Rows are points. Before rounding, the points of a table are all equally far from one centre. They may lie mostly on one side of it. Where is the centre, to within rounding?
(in the rows, 128 means zero)

Points (5 x 2):
[[107  80]
 [122 131]
 [129 129]
 [ 98  86]
 [ 91  99]]
Centre: [117 105]

Points (10 x 6):
[[147 143 153 115 126 150]
 [152 141 123 169 191 158]
 [138 148 125 161 177 111]
 [145 127  82 167 151 159]
 [106 141 113 141 103 172]
 [146 146 108 174 112 126]
 [121 106 134 128 120 134]
 [155 163 115 147 138 116]
 [150 152 146 141 154 195]
 [142 125 147 186 136 188]]
Centre: [125 141 130 156 145 153]

Points (15 x 12):
[[126 113 171 106 101 100 100 160 136 111  82 102]
 [104  89 157 145 135  99 164 124 167  89 116 112]
 [137  92 146 100 105  94 178 154 124 122 106 124]
 [110  80 122 139 128  80 113 127 131  87  92 112]
 [138 127 143 129 108  94 126 127 110 112  73  93]
 [102  81 175 103 119 143 131 128 125 105  82 131]
 [110  95 148 135  99 149 128 160 135  73 110 129]
 [ 79 142 165  88  99  93 150 154 128  86 102 107]
 [122 149 167 129 128 140 145 149 161 135 100 135]
 [108 129 123 140 121 102 136 173 114  95  77  95]
 [118  79 149 137 113  71 138 133 130  96  87 116]
 [ 97 107 157 124 121  69 144 129 151  82  82 140]
 [113 101 135 110 113  85 109 175 133 113  74  97]
 [103 122 177  99 109 130 132 114 107  87 104 142]
 [ 88  84 144  73  92 118 130 156 121 117 107 138]]
Centre: [104 116 138 114 119 113 136 137 139 112 108 118]

Points, 27 rows:
[[113 128 135  97 101 112 110 140 171 142 112 157 112 130  97 142 151 161
  121 175 109 182  90 108]
 [105 112 118  57 109 135 119 125 148 129 130 139 122 116 119 132 146 151
  149 192  84 155 133 113]
 [ 74 114 118 110  93 106 113 141 156 146 147 156 115 126  96 109 152 148
   91 161 115 179 100 140]
 [ 90  76 121 100 117 114  88 159 173  99 140 126 116  96 122  94 169 114
  127 164  94 141 108 141]
 [107  89 135  93 114 119 114  99 158 141 152 134 135 125 136 118 112 122
  109 177 124 155  99 142]
 [ 99  86  98 105 105 106 110 150 153 126 125 133 132  65 143  94 161 129
   87 135 110 164  98 109]
 [ 94 122  84  80 130  79 120 168 162 134 143 120 146 137  95 125 173 129
  129 134 117 149 117 125]
 [120  92 127  86 120 123 107 141 172 134 169 143 103 107 107 122 192 158
  112 183 131 183  91 107]
 [ 87 101 116  83 126 133  88 153 158 157 143 135 139  81 114 101 144 103
   98 140 133 135  88 121]
 [125 112 114 110 129  88  76 148 169 134 157 124 140 119 124  72 183 158
  116 162 146 162  92 108]
 [120  95 132  93 100 118 142 167 164 128 179 152 135 132 104 123 158 136
  132 168 114 148 103 141]
 [ 81  90 119  66 127 115  93 166 145 134 146 104 123 118 128 104 145 154
  126 159 135 169 144 139]
 [146  82 119  97 113 108 105 124 156 163 144  91 105 145  97 102 152 130
  139 161 100 152 115 126]
 [ 93 113 145  89 124 129  87 128 161 141 154 138  93 120 130 113 142 140
   95 163 104 155  86 157]
 [128  77 126  97 117 114 121 126 184 145 149 133 132 100 111 133 171 128
   83 179 123 139  96 152]
 [113 121 140  86 103 144 102  91 158 138 133 140 135 139 119  98 165 156
  127 168 134 150  99 141]
 [138 100 131  48 134 104 102 132 156 103 107 116 122 109 119 123 175 122
   95 173 106 182 116 140]
 [107  75 134  74 108 118  98 119 182 137 139 139 120 127 135 119 134 124
  145 181 136 153  99 145]
 [117  92 147  86  77 115 107 136 148 137 157 140 123 113  93 116 207 132
  124 189 106 160 115 133]
 [103 105 127  98 125 106  90 133 183 130 113  95 141 110 127 124 161 127
  119 161 137 171  86 146]
 [101  88 128  78 133 136  98 137 150 164 151 158 119 106 142 131 190 130
  116 165 106  98 114 110]
 [ 96 127 124  93  95 109 116 162 187 142 165 147 141 121 109 108 199 134
  127 167 123 163 153 118]
 [125  94  99  95 128 114 124 159 132 119 165 151 155 118 146  93 138 104
  119 160 104 142  98 139]
 [128  96 138  67  98  97 132 133 162 120 138 106 136 105 123 103 197 135
  114 181 140 133 103 136]
 [125 104 159  77  96 132  99 121 161 160 148 127 124  96 130 108 195 152
   95 187 109 152 115 130]
 [111 145 134  95 131 124  95 152 149 153 146 143 162 109 144 126 194 126
  120 197 107 155 109 135]
 [ 86  96 132  79 112 131 129 144 149 164 110 155 138  98 131 117 171 116
  145 179 124 132  88 123]]
Centre: [124 110 124  93 124 103 105 137 148 140 133 145 122 111 122 111 164 129
 120 153 119 152 124 120]

Points (30 x 24):
[[112  96 147 109 144 111 116 125 115 148 113  91 128 102 104 113 191 144
   95 158  97 109 139 160]
 [ 82 122 149 114 150  96 148 134 134 140 128 109 140 113 133 105 197 142
  127 160  92  65 146 111]
 [ 80 131 154  80 124  87 152 122 162 161 136  86 145 106 134 121 170 154
   96 129 143  85 165 101]
 [ 74 137 161  97 154 105 129 108 132 155 104  94 142  96 155 135 168 170
  103 120 100 109 124 143]
 [116 102 162  89 141  93 126 112 127 155 101  74 129  77 111 128 178 175
  123 140 146 114 128 136]
 [ 79 118 156 118 165 113 130 132 169 145 112 107 126  98 162 138 156 150
   92 110 112  92 176 118]
 [ 85 119 143 121 144  98 146 147 115 117 113  81 119  99 100 131 184 176
  100 120 100 100 148 127]
 [ 97 126 146  87 119 118 130 134 143 133 105  94 112  87 132 152 203 149
  103 105 123 141 174 124]
 [ 90 114 159  99 129  92 117 132 128 110 122  86 111  90 142 128 148 159
  140 112 144 100 144  74]
 [ 76 122 163 123 117 143 110 109 150 186 104 110 124 144 162 125 126 166
  112 144 129 124 166 125]
 [ 95  88 140  93 114 114 120 134 127 120 115 104 120 124 101 107 181 147
  114 150 115  97 113 122]
 [ 83 104 131 105 152 109 133 159 136 162 107 107 140  86 113 107 192 158
  115 137 114  79 142 143]
 [ 94 125 172 103 122  84 125 107 153 142 106  95 152  93 118  98 167 151
  114 119 130 102 122 128]
 [ 90 112 179  95 128 118 139 114 127 137 118  91 136  78 117 135 154 160
  133 108 108 105  98 118]
 [108 110 154  93  93 107 131 142 164 164  93  95 136 114 142 135 208 158
   98 113 127  96 144 117]
 [ 99  97 160  99 134 108 120 127 120 124  89  64 128  82 117 137 181 131
  120 128 159  87 134 129]
 [ 82 109 156  79 153 143 148 114 118 145 107  87 152 111 102 124 174 174
  117 102 120 111 150 111]
 [ 71 132 156  97 150 122 135 107 132 153  93  89 129 110 148 141 197 178
  119 126 153  84 131 128]
 [ 73 126 175  87 105 134 129 131 131 137 117  88 117  85 105 111 167 168
  127 121 138 118 160 106]
 [109 162 156 112 143 109 111 106 139 161  91  63 137 117 130 118 194 147
  111 109 118 120 113 143]
 [104 116 159 101 123 132 122 126 116 118  83 101 160  93 111 118 175 184
  126 111 146 137 154 134]
 [ 94 117 175  92 128 112 120 135 139 113  97 100 168 144 151 155 181 155
  109 162 118  88 141 130]
 [ 98 106 133  78 155 113 142 133 119 146 120  82 132 123 130 112 165 172
  125 111 128 137 113  99]
 [ 87 136 146  79 108 130 131 119 150 133  80  91 137  91 104 119 178 165
   91 141 123  92 147 116]
 [ 73 120 152  84 113 100 139 149 127 135 118  77 158  84 110 115 184 162
  132 120 126 122 149 117]
 [ 90 118 117 104 134 137 124 153 153 158  91  95 142 106 124  93 192 167
  119  97 125  70 142 136]
 [100 123 121 108 130  99 117 109 115 119  80 145 156 110 129 139 178 168
  104 105 136  92 162 127]
 [109 127 151  91 115 123 133 111 121 160  90  72 161 104 121 145 205 128
  106 138  84  80 136 102]
 [ 90 119 153  98 126  90 150 111 109 110 105  89 138  89 158 152 139 135
  100 113 140 106 175 114]
 [ 90 124 172 104 115 108 145 160 150 126 119 119 156 107 129 145 196 149
  125 101 116  96 185 117]]
Centre: [126 135 126 123 121 133 129 126 131 148 129  93 140 115 134 144 153 148
 135 135 127  97 153 126]

Points (31 x 24):
[[ 79 130 160  84 145 103 134 133 108 142 139 140  95 162 129 139 117  69
  114  83 138 106 130  81]
 [126 113 165 105 143 114 152 147  92 116 145 156 143 174 136 120  99  62
   99 109 144 113 149 114]
 [133 117 148 113 154 133 152 151 112 125 129 140 120 173 174 136  93  76
  112 102 158 132 150  95]
 [106  98 146 106 154  94 139 144 111 128 115 162 100 180 151 160 131  74
   81 100 156 105 113 106]
 [117 110 135  95 160 121 154 145 120 160 145 158 115 150 117 131 129  63
  109 123 181 124 126  98]
 [ 99 107 161  72 156 103 127 155 117 125 137 155 113 183 129 113 130  71
  106  95 141 120 138 106]
 [128 129 171 106 139 121 124 118 128 146 132 168 109 164 137 138 126  69
  116  88 169  95 133  89]
 [123 112 144 120 176 113 138 137  98 124 135 161 132 163 112 141 103  76
  118 112 178 119 138  99]
 [110 124 169 101 136 108 140 117 103 146 116 153 119 164 139 133 111  66
   80 119 164 127 128  93]
 [127 110 159  86 147 101 155 149 106 160 131 173 101 172 137 147 122  74
   69 111 130 121 120 119]
 [111 109 147 122 141 125 151 142 132 153 156 181 138 160 102 141 107  78
   88  97 155 136 156 105]
 [110 115 147 125 149 105 153 167 126 132 127 165 124 179 129 129 128  62
   89 107 172 143 143  92]
 [119 104 176  89 158  86 115 136  99 159 138 161 114 158 139 132 108  67
   96 118 149 119 145 102]
 [127 114 173  86 151 110 145 126 121 128 147 139  97 154 111 120 100  69
   97  79 168 128 138  96]
 [144 121 166  94 148  92 131 130  85 135 133 168 122 182 107 129 101  88
   93  98 143 114 150 103]
 [107 112 178  85 166 101 125 162 118 152 147 152 112 187 137 135 106  99
  111  92 136 138 145 104]
 [116  98 170 124 152 118 133 133 111 162 150 152  98 160 123 116 117  94
  101  89 166 128 147  94]
 [129  96 160  93 153 112 140 131 112 139 131 130 113 175 140 143 124  52
   92 125 153 106 158  91]
 [136  76 139 107 145 106 155 132 138 130 146 157 143 165 102 115 144  56
  102  97 153 133 140  99]
 [120 119 162  96 158  99 129 136 120 146 141 117 106 181  95 115 118  60
  108  98 156 133 138 100]
 [142  99 178 100 154 128 117 132 113 135 121 140 106 157 148 137 118  63
   96 102 161 134 128  84]
 [130 118 144 100 162 124 158 150 131 163 139 152 104 134 141 130 101  60
   98 107 154 138  97 106]
 [118 119 162 101 157 121 141 153 112 152 173 146 124 166 128 119 105  59
  121  77 138  98 141 106]
 [117 130 166  94 141 105 148 131 135 160 119 166 124 157 140 181 126  50
  106 109 158 122 127 103]
 [100 123 162  96 155  93 161 135 131 122 127 162  98 157 150 134 110  68
  101 113 140 119 159  99]
 [114 116 182  89 137 108 129 129 124 148 127 156 100 182 131 134 121  67
   88 110 141 115 136  93]
 [109 119 168  94 163 127 116 147 111 162 174 148 114 161 135 138 143  79
   96 108 158 136 123  99]
 [129 107 138  85 147 100 119 144 115 138 133 157 115 171 136 122  98  66
   71  98 171 112 144 123]
 [106 123 148 104 128 117 142 142 127 120 123 156 143 174 133 107 117  71
   98  95 180 125 151 106]
 [123 112 141 106 180 105 141 139 105 151 129 176 119 142 114 148 111  60
  106 108 162 144 130 111]
 [109 113 150  99 142 125 112 148 104 164 150 159 130 157 142 121 124  52
   94 119 132 131 150 111]]
Centre: [134 121 138 108 136  94 134 149 127 136 138 131 134 139 131 148 128  99
 102  94 134 122 132 102]

Points (27 x 24):
[[181 133 115 149 132 160 108 116 155 149 147 147 137 175 106  95 121 138
  133 162 106 130 141 157]
 [163 142 123 145  99 143 119 131 149 131 168 160 136 140 120  87 104 136
  157 173 125 134 135 163]
 [148 146 112 137 124 166 122  98 137 102 152  90 127 152 100 101 112 115
  149 201 105 134 175 176]
 [165 160 116 115 109 159 119 110 159 135 144 154 120 156 105  92 104 143
  151 179 128 138 190 138]
 [168 126 128 127 138 158 102 106 161 129 158 139 123 150  96  75 100 136
  152 170  98 115 137 153]
 [157 143 103 133 106 162 132 100 144 149 149 106 142 174 120  65 132 138
  155 177 112  91 160 175]
 [158 149 130 134 125 190  81  92 121 159 143 141 132 137  89 110 108 140
  144 170 100 137 151 152]
 [164 113 119 122 144 139 108 104 123 131 151 122 131 169  91  99 103 137
  146 183  90  96 139 162]
 [166 130  98 124  99 139 132 115 130 122 168 124 128 149  85  95 126 139
  171 175 105 112 164 147]
 [168 123 116 129 116 184 109  91 140 131 139 150 126 170 102  86 112 159
  146 184 121 127 152 178]
 [159 136 146 140 134 144  99 111 142 125 128 104 109 156  97  86 107 136
  155 163 120 110 177 168]
 [145 153 145 136 105 153 115  83 139 143 179 122 133 164  98 100 111 146
  148 170 110 105 162 178]
 [157 132 117 125 111 169 108  85 146 121 142 119 120 148  99  83 103 156
  160 157 114  89 171 177]
 [163 144 131 127 116 155 107  82 134 151 142 126 151 157  91  61 115 110
  163 179  92 112 164 172]
 [169 134 135 147 117 147 113  89 148 142 143 135 120 164  89  93 120 149
  127 190 103 113 153 157]
 [142 141 131 150  96 152 128  80 157 148 148 133 110 167 107  82 116 137
  160 182 130  97 156 138]
 [160 166 136 115  86 170 113  74 132 149 132 116 128 158 111 101 126 136
  169 182 112 110 131 153]
 [147 137 139 128 112 157 102  70 146 160 138 115 168 178 119  92 116 128
  141 169 139 104 166 157]
 [154 174 133 119 143 171 114 115 134 127 164 129 133 152  96  96 125 139
  151 175 119  91 152 181]
 [165 146 131 132 124 160 124 105 129 134 123 129 122 171  92  67 107 137
  154 197 105  80 142 159]
 [177 144 122 128 104 162 128 114 129 139 166 105 135 164 126 102  89 149
  149 161  72 101 146 163]
 [162 145 140 141 135 139 118  91 144 151 131 115 129 160  99 100 114 153
  152 180  84 108 158 161]
 [166 152 128 156 114 160 117 120 145 114 159 126 138 168  85  86 100 128
  160 171 112 115 145 139]
 [149 135  86 122  99 166  89 119 144 129 144 133 121 178 103  90 115 133
  151 169 126 141 165 143]
 [157 150 135 141 118 171  95 127 135 114 157 138 110 154 111  97 110 156
  150 176 122 101 154 153]
 [167 147 134 129 111 155  82 124 121 132 155 116 141 149 106  91 102 122
  158 176 109 111 143 170]
 [148 144 122 121 105 162 101 116 166 142 148 148 137 130  96  72  89 113
  160 180 114 105 163 163]]
Centre: [120 131 132 115 117 171 152 110 115 129 125 136 135 143 122  96 116 114
 125 146 108 124 153 147]
